Each row of a before or after table is a point. One or more steps were done to the points. Then noise was added and the rows were shuffled. The steps act on columns, c1 being the first. Write out the steps. A step turns or swaps two columns, mirrors them in a line or flattens them onto one, adds a multiple of one to another, or multiplies or shifts one. Angles are multiples of 10 degrees, from the lower column toward the higher: turns from -170 to 170, lines from 10 to 170 but not 90. Use the fewest steps. Two steps may share a column if one is a turn and the other turns, adds or multiplies; they go together, in the order done. Otherwise the lowest column goes first.

Before, 9 rows:
[[-0.10 -0.06]
 [-0.24 -0.49]
 [-0.37 -0.68]
 [ 0.11 -0.22]
 [ 0.22  0.27]
 [-0.03  0.37]
 [ 0.08  0.34]
 [-1.31  0.21]
 [ 0.05  0.25]]
After (9 x 2):
[[-0.69 -0.43]
 [-0.10 -0.08]
 [ 0.25  0.21]
 [ 0.38  0.07]
 [ 0.39 -0.04]
 [ 0.20 -1.32]
 [-0.24  0.07]
 [-0.42 -0.21]
 [ 0.23  0.04]]
Steps: swap c1 and c2

Before, 13 rows:
[[ 0.44 -0.52  0.33]
 [ 0.34 -0.59 -0.22]
 [-0.05 -0.13  0.59]
 [ 0.48  0.26  0.73]
 [ 0.09 -0.06  0.57]
 [ 0.48 -0.94  0.17]
 [ 0.44 -0.62  0.71]
 [ 0.77 -0.27  0.08]
 [ 0.59 -0.57  0.65]
 [-0.46  0.30 -0.53]
 [-0.14  0.44 -0.37]
 [ 0.39 -0.96  0.16]
 [ 0.80 -0.06 -0.04]]
After:
[[ 0.79 -0.14  0.04]
 [-0.16  0.87 -0.06]
 [ 0.84 -0.55 -0.03]
 [ 0.52 -1.87 -0.01]
 [ 0.42 -1.07 -0.03]
 [ 0.06 -0.15  0.02]
 [ 0.48  0.53 -0.01]
 [ 0.42 -1.93 -0.01]
 [ 0.59 -1.14  0.03]
 [-0.50  0.60 -0.05]
 [ 0.47 -1.22  0.00]
 [ 0.32 -1.17 -0.02]
 [-0.01 -0.27 -0.01]]
Steps: multiply c2 by 2; multiply c3 by 0

Before:
[[ 0.21  0.42 -0.75  0.41]
 [ 0.72  0.38 -0.05  0.24]
 [ 0.05  0.45  0.31 -0.64]
 [-0.35  0.23  0.49  0.32]
 [-0.13 -0.21 -0.25  0.29]
 [ 0.19  0.01 -0.57  0.07]
 [-0.14 -0.38  0.42  0.21]
 [-0.24 -0.48  0.78 -0.15]
 [ 0.30 -0.46 -0.33  0.33]
 [-0.29 -0.89  0.68 -0.37]
 [-0.20 -0.66  0.61 -0.01]
 [-0.24  0.54  0.72 -0.28]
 [-0.16  0.33 -0.50 -0.05]
 [ 0.20  0.13  0.55 -0.05]]
After, 14 rows:
[[ 0.55  0.26  0.31  0.29]
 [ 0.83 -0.44  0.04 -0.16]
 [ 0.79  0.55  0.08 -0.26]
 [ 0.52  0.12 -0.26 -0.07]
 [-0.17  0.42 -0.73  0.24]
 [-0.56  0.05 -0.08  0.08]
 [ 0.73 -0.85  0.15 -0.30]
 [-0.19 -0.23  0.15  0.31]
 [-0.84  0.40 -0.06  0.38]
 [-0.38 -0.44 -0.25  0.33]
 [ 0.42 -0.39  0.05  0.22]
 [ 0.64 -0.68  0.12  0.00]
 [-0.46  0.30  0.23 -0.05]
 [ 0.25  0.47 -0.12 -0.65]]
Steps: turn c1 and c3 by -100 degrees

Before, 11 rows:
[[-0.54  0.42  0.43  0.09  0.78  0.14]
 [-0.01  0.28 -0.45 -0.09  0.11  0.08]
 [ 0.26  0.13  0.56 -0.13  0.93  0.14]
 [-1.92  0.38 -0.03 -0.16  0.01  0.19]
 [ 0.55  0.52  0.05  0.51 -0.04  0.17]
 [ 0.32  0.14  0.00  0.04 -0.07 -0.40]
 [ 0.15 -0.26  0.62  0.09  0.88 -0.76]
 [ 0.16  0.10 -0.19 -0.03  0.28 -0.10]
 [-0.15 -0.49 -0.02 -0.07 -0.08  0.17]
 [-0.05  0.49 -0.03 -0.09  0.36 -0.41]
 [ 0.21  0.37 -0.11  1.07  0.70  0.18]]
After (11 x 6):
[[ 0.16  0.69  0.23  1.24  0.32  0.38]
 [-0.31  0.32  0.79  0.23 -0.84 -0.54]
 [ 0.01  0.60  0.75 -0.34 -0.77  0.36]
 [ 0.17  0.57  0.12  2.65 -0.52  0.36]
 [-0.05  0.31  0.20  0.10  0.23 -0.23]
 [-0.04  0.30  0.01 -0.08 -0.22  0.11]
 [ 0.64 -0.02  0.62  0.19 -0.81  0.30]
 [-0.35 -0.37  0.18 -0.17 -0.04  0.36]
 [ 0.24  0.15 -0.24 -0.22 -0.05  0.30]
 [ 1.25 -1.36  0.14 -0.40 -0.51  0.40]
 [ 0.47  0.32  0.12 -0.21 -0.29 -0.17]]
Steps: turn c1 and c2 by -120 degrees; turn c2 and c5 by -160 degrees; shift c3 by 0.20; multiply c4 by 2.5; shift c6 by 0.20
